Every row gives one point. Each copy is the shape, with its points in the same order, turned, moved and blurred by noise. Some copies are also mirrored. Which?

Shape, 7 rows:
[[ -2   1]
 [-31   7]
 [ 15  -7]
 [ 53  15]
 [ -3   9]
 [ -8   1]
 [-15 -11]]
Copy 1 (7 x 2):
[[  2  -4]
 [ -1 -31]
 [ -8  14]
 [ 20  49]
 [  8  -5]
 [ -4 -12]
 [-13 -17]]
Copy 1 is: mirrored
Copy 2 (7 x 2):
[[  3  -1]
 [-24   8]
 [ 21 -14]
 [ 60  -2]
 [  6   6]
 [ -1  -4]
 [-11 -11]]
Copy 2 is: only turned
Copy 3, 7 rows:
[[  2   2]
 [-12 -24]
 [  6  19]
 [ 49  35]
 [  7  -3]
 [ -2  -6]
 [-18  -1]]
Copy 3 is: mirrored

Shape:
[[  2  19 -21  11]
 [ -1 -25 -15  -2]
 [ 13   8 -19  -1]
 [ 19 -14 -17  14]
 [ 11  -5 -11 -20]
 [-13 -23  42 -41]
 [ 17  23  -2   2]]
Copy 1:
[[-12 -19 -27   3]
 [-24   2   9 -11]
 [-17  -2 -27  -4]
 [-25 -10 -15 -25]
 [-19  19 -15  -4]
 [ 17  43  28   3]
 [  8  -2 -38  -7]]
Copy 1 is: only turned
Copy 2, 7 rows:
[[ 15  26  -2   0]
 [ 23 -13   7  11]
 [ 11  14  12  -9]
 [ 25  12  20  17]
 [ 10  -7  21 -12]
 [-26 -60  13  -9]
 [ -8  23  15  -9]]
Copy 2 is: only turned
Copy 3:
[[ 32  13  22  -9]
 [ 15 -11   3 -36]
 [ 20  -3  28 -10]
 [ 32 -18   9 -18]
 [ -2 -10  24 -22]
 [-50  -2 -15 -23]
 [ 13   4  23   7]]
Copy 3 is: only turned

Shape (14 x 8):
[[ 14 -17 -11  -6 -24  35 -28  12]
 [ 43  -2  38   3  18  22  -4 -29]
 [-18  16  15  49  35 -37  10   1]
 [  7  -4 -17 -14 -29  40 -11  29]
 [-28  19 -15  35  -7 -15  23   5]
 [ -8  19 -20 -16  -6  12  -6   3]
 [ -2  19 -31  -8  -5  33 -32  14]
 [ -6 -11 -38   8   1  39   4   5]
 [-49  18  16  19  21  -5  24  -5]
 [ -2   1 -16   4  17  30  -5  41]
 [-24 -12  33  18  31 -33  -2 -20]
 [  6  -2  41  -8   1   9 -22 -19]
 [ 31 -12   8 -26  13  -1   2   8]
 [-35   6 -13  31  28 -22  13 -14]]
Copy 1 (14 x 8):
[[ -7 -22   9   7 -32  15 -28  14]
 [  8  -3  59  16 -18 -40   7   9]
 [-16  22  -3  14  50 -56 -10 -27]
 [  5 -23  -2  15 -17  32 -29  21]
 [-11  33 -14  32  35 -10 -31 -14]
 [ -2   6 -16  28  -6   7  -2  18]
 [-11 -23 -24  35 -20   6 -12  21]
 [ 16  -9 -13  38 -21   9 -29 -16]
 [-13  24   0  28  43  -7  13 -35]
 [ 17 -34 -16  18   8   1 -17  -3]
 [-23  27  14  -9  19 -42  15 -35]
 [-24   0  41   0  -9 -15  17   9]
 [ 26   0  13 -12 -14 -19   4  18]
 [-11  33 -19  26  22 -32  -6 -39]]
Copy 1 is: mirrored
Copy 2 (14 x 8):
[[-28  -5 -17  16 -49  -3   2  25]
 [ -6  17  11 -24 -30  58  10   9]
 [ 27 -14   5  -1  60  18   8 -14]
 [-26  -6 -15   5 -36 -16 -16  44]
 [ -6 -10  17   8  44 -14 -13   6]
 [ -6  16  -4  -3 -10 -16 -27  12]
 [ -4   1 -24  16 -34  -7 -39  14]
 [-41  10 -23  17   0   0 -22  25]
 [ 23  27   7   8  50   3  -2  19]
 [-11 -12 -43  -3   2   0 -15  36]
 [ 25  24   2  -4  33  18  38 -17]
 [ 17  19   6  -6 -30  26  19  13]
 [-13  10 -10 -41 -20   8  13   9]
 [  0  12  -3  11  54   2  -4 -22]]
Copy 2 is: mirrored
Copy 3:
[[ 37  24  -3 -30 -14  -3 -11   5]
 [ 37 -26   1 -28  39  10 -15 -26]
 [-27 -11 -10  42  37 -30  -1 -32]
 [ 32  38  -8 -25 -25   5   3  22]
 [-25  29 -17  34   7  -6   7 -29]
 [ -9  19   6 -17 -11  14   5   4]
 [  1  27   6 -41 -18  -6  17  16]
 [ 16   3 -15 -17 -31  -5  30  -4]
 [-12   8  21  46  19   8  29 -28]
 [ 13   7 -12  -7  -1 -21  29  28]
 [  0 -21  29  39  25 -13 -15 -32]
 [ 30   8  28 -12  33   1 -18 -14]
 [ 19 -23   3 -10  11  18 -25  16]
 [-20  -5   6  36  -3 -15   9 -34]]
Copy 3 is: mirrored

Shape:
[[-16  29  -4   0  -8  24 -21   5 -34  -4  25]
 [ 30 -25  29  -8  -5  18  11  12 -30  13   0]
 [  8 -30   0  20  -7 -16 -33   6 -14 -12 -18]
 [  7  21   0   5  -7  14  13  35  -3  25 -28]
 [  6  -3  -6  -6   9  15  13 -23   8   7  13]
 [ 25  25  36  16  21   4 -23  25  13  13  26]
 [-12  -4  12  30  23 -14  23 -19   1  27  31]
 [-12 -26  -5  -5  -4 -17  15  -1  12 -13   8]
 [  0  12  -6  17  21  22 -15  28   3   1 -29]
 [-15  12  -6   4  16  -9  17  10 -43  20  28]
 [ -5   6  38  36  -2 -15   2 -13  -9 -14  -6]
 [  8  28  -9  15   8  18  13  17  12 -20  24]
 [ -3 -29   5  23 -19  -6  20 -10 -11  24  18]
 [ 21  18 -10  20 -29 -33 -24   1   5 -33  -4]
 [ -1   4  13 -15  10 -14  21  -6  17 -29  21]]
Copy 1, 15 rows:
[[-18  13  -9 -26  20   5  22  44  -6   7  -9]
 [ 36  -5  -6 -32 -21  23   0   3  -6 -21   1]
 [ -5 -13 -29 -37 -20 -13  -5 -17 -32  19  -7]
 [-21 -14  18  -9 -17  10 -26  13   3 -26 -21]
 [ 13  10 -18  19  -3  20  -6   9   7  15  -3]
 [ 35 -18   8 -12  16 -16 -30  44 -21   6 -29]
 [ 32  -9   6  23  -7 -16  17   5  20  29 -25]
 [  4 -18 -42   6  -5  -7  -3 -13  16  10   0]
 [-20  15  -2 -13  -2  -9 -33   4 -21 -13 -33]
 [  3  -3  15 -19  20   5  26   5  29  12 -21]
 [ 15   1  -2 -12 -30 -44  -1  16  -5  19   7]
 [  0   9 -23  -5   5  -5 -27  42  23   8 -28]
 [ 17 -23 -16   2 -32   5  29   0  10  12 -15]
 [-22 -22 -33 -35 -16 -17 -33  23  -7  45   7]
 [ 20  -4 -33   7  13 -14 -23  13  26  14  14]]
Copy 1 is: only turned
Copy 2:
[[-17  11 -14 -17  26  34 -12   6 -27   1 -11]
 [-25 -55   5  16  19  32   4   3  16 -15   8]
 [ 11 -13  50  14  -8  29  12  10 -14 -10  15]
 [ 17 -29  -5  20  37   9  15 -11  13   4 -24]
 [-16 -11 -11   3   3   5 -20   1  20  -3  21]
 [-12  -5 -12  16   4  11  14  44  22 -24 -39]
 [  5  -2 -30   7  13  -1  10  32  12 -28  44]
 [-13 -12   3   0 -23   7  18   2   9  11  37]
 [ 15   7  16  11  17  16  10 -15  13 -19 -27]
 [-10  -1 -20 -24  49  17  15  13  -2 -12  27]
 [ 23 -20  -2   2 -17  11  10  24 -23 -27   5]
 [  8   9 -27 -13  -6  38   4   2  27   7 -16]
 [ -7 -23 -13  30  11  22   2  14  -7   4  43]
 [ 34 -10  27 -12 -19  27  -2  33  -6  29  -9]
 [-15 -24 -18 -25 -27   3  11  11  19   7   8]]
Copy 2 is: mirrored
Copy 3 (15 x 11):
[[  2  24   7  25 -20  32  28   7   3   6  38]
 [ 28  20  10  -9   1  -6   3  38 -30 -32  10]
 [-19 -15 -18  31  -5  -2 -13  25 -30 -17  14]
 [  7   1  37   6  22  32  10  -6 -19 -19 -17]
 [ 27  16 -10  -6  -6  -9   3 -20  -2   4  10]
 [ 11  -9  40  27 -18 -11  30  29   7  10 -17]
 [ 14  35 -16  21  23 -22  23   5   2  29 -16]
 [ -9  -7 -20 -12  17 -21   0 -10  -7   8  16]
 [  9 -13  31  35  -1  19 -11 -10 -23   2   2]
 [ 17  37  -1  22  31  12  22  18  14   6  22]
 [-32  32   9  26  -2 -20  -2  19 -17   6  -5]
 [  6   0  34  24   0 -13  31 -29   7  -1  15]
 [ -2  29 -26   2  16 -11  24   7 -27  -5   1]
 [-50 -14  -6  32 -17 -12   9  -4  13 -34   3]
 [ -8   2   7 -13   2 -32   0 -12  26   9  14]]
Copy 3 is: only turned
Copy 4, 15 rows:
[[ 23 -34 -25   8   5  -7 -11   7 -31   0 -46]
 [ 31  26 -26   7  15  16  24  -6  32  -3 -42]
 [  7  10   9  -3  13 -36 -14   5  24  -6 -10]
 [  0 -16  13 -22  10  14  45  -8  -3   0 -40]
 [  3  -7  -7  20  -3  24   0 -19  -4   6  -5]
 [ 20   2 -36 -11  15 -20  35 -24 -17  35 -13]
 [ 44 -17   0  23  23   9  10 -47  -7  10  11]
 [ 11 -19  -7   1  18  10  -8  -8  25 -16  21]
 [ -7 -17   7 -29   9  -7   5 -23   3  29 -41]
 [ 56 -31  -8  -3   6  10   0 -27 -20 -21 -21]
 [ 20   6   1   3  60  -6  -3 -10  -9  13  -5]
 [-15 -30 -34  -6  14   6   7 -43 -20   0 -16]
 [ 36  -8   3  35  23   1  14 -19  22 -15   2]
 [-24  10 -10 -16  31 -33  -6   2 -21 -28   8]
 [  3 -19 -33 -13  23  30  -7 -12   2   0  24]]
Copy 4 is: only turned

Shape:
[[ 30  12 -29  21 -39 -14 -13   5   3 -30   4  -4]
 [  3   5  20   4 -21   3 -16  24 -11  10  -7  33]
 [ 14   1 -35  35  -6  11   4 -11  30  -1  21 -18]
 [ 16   5  -4  -6  -8   0  22 -20  -6  -4   5   1]
 [  6   3  -4 -12  11  14  -3  27  14 -33  48  15]
 [ 29  -1 -10  17 -11  -2  16  30   9 -21  -2  16]
 [-15   3  33   0  10   4  10  12   1   7 -10 -16]
 [  0  24 -18 -19   6   0  -7  29  -5  10 -13  -1]
 [ 19  10  15 -12  -1 -21 -24 -11  37   8  16 -31]
 [  5 -13 -15 -22 -11   5   8  -4   2   9  -8 -31]
 [ 10   9 -27  12  -1 -14  15  16   8  10  23 -22]
 [ -8  18 -26  -2 -22  -5  21 -22   9  -3 -17   4]
 [  3  27   5  -6 -10  22   5  33  -6  18  -3 -19]
 [ 31  16 -22 -18   5  30  14 -20  11  -7   6  -3]
 [  1  10   2 -60 -37   0  31 -14   4  13 -34   1]]
Copy 1 (15 x 12):
[[  7  24  18  -6 -48 -31  -4 -13  26   4  28  -3]
 [ 15 -29  31 -19  12 -32  10   5  27   2   8  10]
 [ 18  26 -28  12 -19 -23 -20 -27   1  10  14  15]
 [ -9   6   7 -16 -10 -10 -23   9 -11  17   1  10]
 [ 11  32  40  27  20 -34   7 -13  -3   4   6  33]
 [-11   1  18   4 -20 -18  17 -16  17  13  19  33]
 [ -4 -15   2  -6  10  -8  16  -2  -4  -3 -40   5]
 [  2   5   9   2  19   7   7  21  27  -4   5  -3]
 [  4  13  -2  10  -7 -27 -27  -1  -5 -52 -16   4]
 [ 18  15   2 -10 -10  17 -17   9  -6  -4 -15   9]
 [  8   9 -12  31 -17  -8  -3   8  -5   2   9   4]
 [-13  11  -2 -13 -11   0 -34   2  23  29  -6   4]
 [ 12   6  -6   0   9 -11  21  34  22   0 -17  17]
 [ -5  44  -8 -22   7 -11 -17  10 -10   7  10  30]
 [-14   4  22 -37  -4  23 -38  41  22   4 -24  25]]
Copy 1 is: mirrored
Copy 2 (15 x 12):
[[-27  -2   0  -6 -27   3 -36  11  -7  32 -38   2]
 [-18  -4  10   5 -22 -28  13  25  -7  -7   1  34]
 [-10   8   4 -17  -9  39 -20  14  -8  -6 -30 -24]
 [ 10  16  -3  -8   0   4 -14 -12  -7  -3 -25  25]
 [-19  41  23  -9 -11  29  13  10  22  25   6  19]
 [-17   4  22   8 -39  11 -23   1  10   1 -10  18]
 [ 10   9   2  25  14 -16   8   4  13 -21   6   4]
 [ 17 -17  -8  14  -8   9   3  23   5  20   9  23]
 [-23   9 -33 -21  28   3 -23   7  12  -2  13  -7]
 [ 36  13 -11  -7   1  -6 -24   8  -4   5   1  -4]
 [  7   3   2  -3   4  29 -30  29  15  -1 -19   5]
 [ 12   7 -20  17  -6  15 -17   0 -36   2 -26  15]
 [ 19  -5 -18  11 -18  -4  13  25  27  -3  -6   9]
 [ 19   9 -15 -25 -16  29   3 -24  -1   9 -14  11]
 [ 40  22 -50  12 -17 -21 -18 -10 -24   0   9  41]]
Copy 2 is: mirrored

Shape (16 x 12):
[[  9  16  -3  10 -17 -22 -13  15  11 -21 -17  -7]
 [ -5  22   5  21  41 -12 -24   0  27  -9 -13  21]
 [-21  21  -7   5  -5  22  -1 -35  28 -23 -25  -4]
 [-16 -17   3   9  -6 -16  19  -6   2  15   6 -19]
 [ 45  -6  -6   4   1  -9  -5   9  11   9  17 -10]
 [ 46  -2  -4 -12 -10  24  20  -4  15  -9 -39  14]
 [  1  -2  13  11   3   8  -3   8   3 -10  12  38]
 [  2 -11 -13 -18 -31  14   0   1   5  17  -1  23]
 [-11 -11   6  15  -3  -1   5  43  -2   5  29  22]
 [  3  -3 -29  21  -6   3  10  29  15 -11   8  -2]
 [ -6  28 -16  23  -4  -6  -2  34 -18  -1 -21 -10]
 [ 25  -9  -3   5  22  -4   2 -12   9 -29 -13   9]
 [  2  36 -29   2 -14 -15 -38   0 -13   4 -11   8]
 [  5   6  -3  35  -5 -13   0  -6  -6  23  -4  -3]
 [-21  26   7  -9   4   0   0  -1  19 -32   4   0]
 [ -3 -10  21  19   8   3 -16  18  -6   6  -8  -3]]
Copy 1, 16 rows:
[[  5  -6 -17 -15  15  14  16  -8  26  22  21   7]
 [  6 -11  -5   0 -22   9  34  28  27   7  25 -38]
 [ 33 -22   8 -18  -7 -23   0  -1  42 -16  12  -6]
 [ 17 -20 -18  21   4 -13  12  -1 -14   4  -9  21]
 [-33   0 -41  -2   1   9  13  -2   4  -3 -13  -1]
 [-36 -27   9 -31  -4   6 -20   6  34   3 -16  13]
 [ -2   4  13  10  -9   9   0  -4   7  17  -8 -36]
 [-13   7   5 -12   8 -28 -18  -3  -4  14 -10  -2]
 [-13  11  10  31   1   3  24 -20 -18  28   0 -16]
 [-23 -14  -6  14   7  -8  19 -26   7   7  21  -1]
 [ -2   0  15   0  31  13  37   1   6   1  30  15]
 [ -6 -30 -15 -11 -22  22  -6   4  18  -1  11 -14]
 [  3  23 -14 -27  32   1  13  15   5  -1  38  -8]
 [  3 -12 -15  17  35   3  18  17   3  -4  -5  -2]
 [ 28  11   1   2 -21   3  10  -8  27   1  22   2]
 [  6  -9   2  -6   8  13  37   1  -8  18 -13 -10]]
Copy 1 is: mirrored
Copy 2, 16 rows:
[[  0   3 -14   6 -35  -6   2  -3  12  19   9  -9]
 [ -5 -12   5 -22 -22 -23 -16 -35  20  19  -7  27]
 [-22   1 -29  -7 -14 -14 -30   3  28 -31   1  15]
 [ -1   8   7  -6   2 -13  22  16 -15 -15   2   1]
 [-15  10  -3 -10 -13  15  45   3  15  27 -15   8]
 [-12  -1 -46  17  22  -8  16   2  54  14 -14  -6]
 [ 11  14   6  12   4  13   0 -21  20   3   4  26]
 [  0 -15 -14  17  18  29   9  17  17  -2  16  13]
 [ 18   5  34  14   3  26  14 -26   1   2   6  -1]
 [-19  -2   0  10 -16  15  22 -25   7 -12   5 -18]
 [-13   0   4   1 -12   5 -19 -13  -3  20   8 -39]
 [ -4   9 -29   3  -4 -11  13 -24  16   8 -23  18]
 [-24 -12 -12   0 -23  24 -27   6   3  38  17  11]
 [-18  17   4 -18   5  -6   5  -1  -2  18  19  -1]
 [ -7  -2   3  19 -35  -8 -19  -3  17 -19 -17  12]
 [ 23  11   5 -24  -1   6  -1 -10   7   8  -3  -7]]
Copy 2 is: mirrored
Copy 3, 16 rows:
[[  5  12   2  21  -6  -1  -8 -20  -7  23  -1 -32]
 [ -3  12  30  26 -15  -3  20 -30  32  45  26  -7]
 [ -5  60  28  -6 -15 -21  25 -24 -11  19   1  -7]
 [  3   9  -3  -3  -1   2  26  14  -1 -18   8  -3]
 [-10 -22 -15 -10  -2   7   3 -32  10   9 -11  -4]
 [-21  -9  20   7 -23 -32   2 -46 -34   5 -21  12]
 [ -7   6  21  10 -18 -23 -16 -15  29   0  14   4]
 [ 23  -1  27 -14 -22 -11 -12 -21 -13 -20  -6   9]
 [ -4 -14  13  -5 -25   0 -27  15  24  -8  25 -14]
 [ -8 -10  12 -21 -14 -13  -6  -1  -5  19  10 -34]
 [ -7   3  24   9   3  16 -16 -11 -24  19  32 -35]
 [-17  -1  15  13   2 -29  13 -20   8  27 -11   3]
 [ 28  18  28   2  19  15 -16 -43  -4  18  11 -23]
 [  5   1  -4   1  10  -3  13 -24  -4  -3  35 -10]
 [-15  43  26  10 -20  -2   4  -6  14  13  -8 -22]
 [ -6   6  -2  14 -11   7 -10  -1   0  15  29  13]]
Copy 3 is: mirrored

Shape:
[[ 26   6  -5 -23  42  18  10 -21   1   0 -10   1]
 [-34 -15 -26  21 -16   4 -22 -16 -11 -22   0   7]
 [-29 -39 -47 -35  -5 -33 -24  13 -13 -19  10   1]
 [  5 -15 -29  19 -20   7 -26  -2 -14  12  23  17]
 [-15  -2  -9  23 -12 -18   1   8 -23   7  17  24]
 [ 33  31 -17  -6  26   9  -5 -22 -10 -23 -16 -15]
 [ -7 -11 -20  35  -6  -3  30   2  19  27  17  -9]
 [ 14  15  -2 -13  39  27 -13  -2  16  -9   6 -13]
 [ 12  22 -13 -35  14  34   1 -29  -7   7  -7 -23]
 [ 11  25   6 -12  26   5  -1 -36   1 -10  16 -29]
 [ 39  11  20   2  20  14  -1 -27 -11  -5  -1 -37]
 [-13 -21 -21 -10 -24 -18 -18  17  -3  -3 -24 -10]
 [-31   2 -38  -8  -2  -9 -27  19 -12 -18  -8  14]
 [ 29  22   0  13   9   0   1  -3  45  30  26 -31]
 [  6  21  22 -24  32  39  -4  -7 -24 -10  -3  -9]
 [  5  -3  19  25   3  -1 -22 -46   0   9 -13  13]
 [ 13  39  10 -32   3  18  -8 -31  -6 -24  -4  14]
 [ 10  32  -8 -13  34  -3 -22 -29  -6  22  -8 -33]]
Copy 1, 18 rows:
[[ -3   3   9  -7   8   5 -23   6  -6 -12  -4  57]
 [ -1  11 -29 -29  -1  -3  23  10  48 -10 -20  -8]
 [ -6  16 -15 -54 -25   4  46  48  29 -15  29  13]
 [ -4  -4 -46   5 -25  -3  20  -1  28  -3   7   7]
 [  1   1 -25  20   3  -6  28  27  27 -10   7  -6]
 [-11  13 -12 -15  14  33 -31   5  -4 -29 -11  34]
 [  5 -51   4   9   4   0  21   0  21  -2   5  -5]
 [-17   3   0 -19   3  13 -13   1 -22  13 -19  35]
 [ 23  12  -7 -30  15  18 -22 -16  -6   0  10  47]
 [  7   9   5 -22  23   8  -7 -10 -28 -25 -12  25]
 [  7   1  -2  -8   7   2 -48  -8 -26 -26  -8  12]
 [  4   9  -1 -26 -26  19   5  32  40  -1  22 -11]
 [ -9  22 -26 -24  -3  26  29  37  39   5  -2  14]
 [ -8 -33  17  12 -10  25   4 -29 -33   2   1   3]
 [  9  29  -9 -12  27  -3 -33  13 -14  17  -7  37]
 [ 13  22   5  15 -17 -15  -7 -13  21 -24 -30   4]
 [-10  52  -3  -7  28   9 -15 -17   4 -11   5  34]
 [ 31  10   2 -10  -7  37  -9  -1 -27 -21 -17  30]]
Copy 1 is: mirrored
Copy 2 (18 x 12):
[[ 11 -12 -15 -24  18 -10  29   6   3   9  28  11]
 [-20   3  13  32  -9 -50 -34  13  10   6  10   0]
 [-20  34  50   9   5 -10 -34  51  -1   8  28 -10]
 [ 11  12  15  25   7 -24 -30   5   4  17 -24  10]
 [  8  -2  15  30  -8  -3 -33   3  11 -17 -11  -1]
 [ -1 -14 -14 -31 -10 -19   5 -11 -19  19  30  24]
 [  7 -25  11  52  13  10  -4 -14   3  19   1 -21]
 [ -1   2 -28 -14  21 -21  16   2 -25  10  20  -9]
 [ 21   0 -19 -23 -11 -23  23   4   6  37  31  -9]
 [ -9 -18 -39 -24  -7  -6  -4   4  -1  26  25 -12]
 [ -7 -36 -25 -31 -14  -9  18  -1 -12  28  -2   1]
 [-18  20  37  25 -28 -13   2  22  -8   7   7  -3]
 [ -4  33  24  19  -9 -30 -29  19 -12 -12  30   2]
 [ -3  -5 -35  19  13  28  12 -20 -24  40  -5 -16]
 [ 17  -9 -30 -36  -8 -37  20   9  -4  -8  15 -16]
 [-18 -16 -34  21 -14 -20   4  14  20   7 -11  26]
 [ -5  19 -31 -35 -16 -25   6 -14  19   4  23   8]
 [ 17  -9 -39  -8 -21   1   4  24 -23  33  30   9]]
Copy 2 is: only turned
Copy 3 (18 x 12):
[[-22  13 -13  -3 -17 -18  12 -20  11  17  16  27]
 [  9  -7 -13  46  13   4  22 -17  -8 -20 -19 -29]
 [ 12  -3  38  29   6  23  52 -37  27 -41 -20  -1]
 [ -5  22   4  12  16   3  -9 -24  -9 -21 -38 -21]
 [  9  -4  10  10  44  -2  -2  -6  10  -6 -24 -19]
 [ -8  13  -9  25 -16  -9 -10 -38   4  28  35   7]
 [ -4  26  14  18  38 -34  27  -4  -9  26 -40  -2]
 [-28  16   7  14 -19 -22  11  -7  -9   4  31   5]
 [-16  32 -17  13 -14  18  17 -19 -13  17  26  26]
 [-10  28   2  38  -7  -7  -4   0   2  16  28  26]
 [-15  13   5  27 -19  -6 -19  -3 -16  37  11  33]
 [ 12  -7  31  15  -3  25  37 -24  -3   8 -23 -23]
 [  1  -6  15  20  15  14  33 -33  14 -19   5 -39]
 [-13  60  37  15  -1 -35   1   9 -13  34  -5   4]
 [-31  -7 -12   5  -7   6  -2   3 -13   7  42  22]
 [  5  10 -26  25 -15  -5 -15  20  11  18 -26 -13]
 [ 21  16 -21   5 -14   7  -4  -6  -3   1  48   8]
 [-30  39   2  30 -13  19   2  -8  21  35  21   7]]
Copy 3 is: only turned
